Each row is a point. The last column is the point's height on a tilted bowl or saddle (a function of degree 2), plus a little noise. Along how many of its main directions does it bend up, bend down or stay straight?

Points, 11 rows:
[[-18  58  37]
 [  1  12 -48]
 [-10  -2 -60]
 [ 16  21 -29]
 [ 33 -25 -18]
 [  3  60  45]
 [ 25 -23 -31]
 [  6  28 -26]
 [ 51  31  44]
 [-30 -41 -34]
 [ 12 -55  -3]]
Directions: 2 up, 0 down, 0 straight

Points (18 x 4):
[[-43  12  14  -3]
 [-13 -20  -5 -12]
 [ 14  29 -15   2]
 [ -1  34  18   0]
 [-45 -52   0  -9]
 [-43 -10   0  -9]
 [  5  58  -3  16]
 [ 37   8 -48  -1]
 [-46  23 -22  14]
 [-27   2  19  -5]
 [ -8  29 -27  12]
 [ 22 -18 -21 -15]
 [ 21  60 -55  60]
 [ 23  -3  -9 -11]
 [-21 -44  32  16]
 [  0 -29 -15 -15]
 [ -4   1  -7  -9]
 [ 13  -6 -41  -8]]
Directions: 1 up, 0 down, 2 straight

Points (26 x 5):
[[  6  19  15  15   6]
 [ -4   6   8  18   9]
 [ 18 -21   4  13  12]
 [  4  26  -7  -3  14]
 [-15  13 -32  -5  36]
 [ -4  12  -5   8  10]
 [  9 -37  13   5  20]
 [ 27  -7  11  -6  -3]
 [ -6   6  18   5   8]
 [ -2  14 -21   1  17]
 [ -4  13   6 -25   7]
 [-24   0   7 -11  19]
 [  9 -16  22  35  27]
 [ 27  13 -17 -32  13]
 [ 22  12  12  24   3]
 [  1 -31  -9  30  53]
 [ 60  -8  19  -6  33]
 [  4 -14 -21  -5   8]
 [  5 -37  16  20  37]
 [ 30 -19  27  36  34]
 [  3   5   8  28  11]
 [ 17  -7   7 -12  -8]
 [  2 -11  -9   7   8]
 [ -2  -2  -1  14   9]
 [-25 -19 -25 -15  28]
 [ 16   7 -60 -20  60]]
Directions: 3 up, 0 down, 1 straight

Points:
[[ -8   7  16   2  -9  12   7]
 [  2  14  -2 -13  10  -3  11]
 [ 43  27  12 -13 -38 -19  21]
 [ -7  -4   9 -30 -17  -2  19]
 [-17   0 -32  11   2   6  12]
 [ 11  -5 -10 -13   2   4  14]
 [ -8   9  -9   8  10 -10   5]
 [  1  -4  -6 -19  11  53  39]
 [  3  -3   2   5  -4 -14  11]
 [ 14  11   5 -15  27   0  19]
 [ 39   0 -37 -26  -8  15  27]
 [ -5 -18 -13  -2  24 -21  22]
 [-21  17  21 -13  29  -8  14]
 [ 38 -26  19  11  25  10  -1]
 [  6 -17   4  -5   4  -8  16]
 [ -5   6 -20  24   7   4   7]
 [-30  -2 -11  14   9   2   1]
 [ 12 -26   7  12   1  -4  13]
 [ 29 -42 -14   9   8  10  13]
 [ -7   5   2   8   0  21   8]
 [-31  -2  18 -36  12   4  24]
 [  0 -11  19  12 -32  14  18]
 [-20   6   3   3  13   4   4]
 [ 12   9  35  13  29   5  15]
 [ 17  10  21  15  -6 -14  16]
 [  4   1  -6   7  -7   7   7]
 [-11 -11  25  25 -14 -14  19]
 [-22 -30 -30 -11  28   0  33]
 [-24  -5 -14  17 -17  35  27]
 [  2   0   2  20  -9  28  10]
 [  6   6  -9  -3 -11  -9  10]
 [ -8   0  -5 -12   4  -7  11]
 [-14   5   0  30 -21  -5  10]
 [ 25  -5  -1  32  31 -23  23]
 [-38 -18   7  -2 -35 -13  22]
 [-10   0  -7   5 -23 -29  16]
 [  4   2 -27  10  21  -2  14]
 [-14 -11  16   1 -18 -37  29]
 [-29 -25  12   7   8  -9  13]
 [ 12  -3 -29 -22  18  -1  29]
 [  6  17  34  -5 -35  -1  15]
 [  3 -47 -29 -21 -29  23  60]
 [ 28 -31  -4  25  -7   0  13]
 [ 11 -60  13   4  10  -2  32]
 [-13  15   8 -38 -20 -29  14]
 [  2  16   1  -6   4  -2   7]]
Directions: 4 up, 1 down, 1 straight
